Each row is a point. Two turns around zero, p and q, are shown by what they do to some points. Write where each new point lands after one turn and then the other. Backwards means that the second turn is done in reverse. Each puzzle has new turns, and all numbers are rounded.
(in the rows, 128 means zero)

Turn p:
[154 137 159] => [121 106 162]
[106 154 136] => [ 94 137 124]
[137 130 103] => [144 149 130]
[115  91 114] => [153 120  96]
Turn q:
[168 115 122] => [130  99 159]
[132 108 130] => [114 129 143]
[128 137 139] => [140 135 128]
[139 125 110] => [122 108 128]
[ 72 154 138] => [132 169  81]
Where do these land?
q, then p: [107 153 126] => [142 157 134]
q, then p: [149 165 142] => [157 122 161]
p, then q backwards: [130 109 117] => [130 150 131]
q, then p: [143  93 153] => [ 92 101 136]
p, then q: [111 119 102] => [134 101 112]

Turn p:
[ 86 112 123 122] => [118 169 117 113]
[134 117 112 101] => [139 131 148 103]
[136 149 121 136] => [136 123 137 149]
[142 126 144 199] => [139 103  71 167]
[138 133 124 105] => [128 122 151 118]
[132 131 144 104] => [108 120 145 116]
Turn q:
[124 145 121 146] => [105 118 131 133]
[157 129 133 162] => [110 143 161 147]
[108 128 105 110] => [134 114  96 131]
[148 150 152 111] => [118 156 131  99]
[139 102 151 115] => [159 143 143 119]
[ 69 123 139 127] => [142  74 122 106]
[152 120  95 125] => [128 149 112 161]
Where do these land?
q, then p: [125 156 114 127] => [133 159 129 126]
p, then q backwards: [141 150  88 149] => [135  77 120 129]
p, then q: [ 99  87 148  95] => [134 119  76  94]
q, then p: [130 126 148 147] => [103 120 122 122]
q, then p: [145 122 143 121] => [117 116 143 139]

Turn p:
[118  93 118 104 137 120] => [117 133 132 112 100 159]
[128 116 111 118 155 106] => [101 140 147 115 110 132]
[133 106 142 100 155 117] => [113 112 156 110 117 153]
[150 134 111 130 129 144] => [120 112 116 135 115 108]
[109 164 140 149 114 154] => [137 129 104 155 169 119]
[129 138 141 180 132 160] => [141 126 128 186 142 113]
[130 146 133 115  74  96] => [167 143 112  84 143 111]
Turn q:
[129  97 119 125 142 128] => [135 121 147 153 128 115]
[134 161 131 152 116 193] => [ 96 114 141  96  89 174]
[140 123 100  96 138 119] => [165 112 142 122 138 114]
[105 158 122 148 150  93] => [121 171 134 111 165 126]
[114 139 148 118 117 149] => [128 139 115 120  98 139]
[130 116 195 139 128 126] => [114 146  87 170 117 154]
[148 107 128 128 134 100] => [135 116 122 152 156 118]
[123 145  91 108 125 122] => [149 124 143  95 135 110]
[128 108 118 139 102 122] => [109 111 122 132 127 103]
Where do these land?
p, then q backwards: [164 164  98 120 133 103] => [ 99 124  91 137  87 114]
p, then q backwards: [ 78 123 123 108 146 133] => [135 157 158 164 140 131]
q, then p: [130 103 114 155  94 135] => [138 168 134 121 123 159]
p, then q: [146 117 115 107  93 128] => [149  93 122 118 129 107]
p, then q: [108 109 151 126 146 107] => [128 137 119 131 102 162]
p, then q: [105 146 165 126 124 131] => [139 131 155 147 131 160]
q, then p: [127 143 121 124 127 131] => [125 116 124 118 129 132]
q, then p: [167 120 136 159 161 156] => [139 113 126 184 131 159]
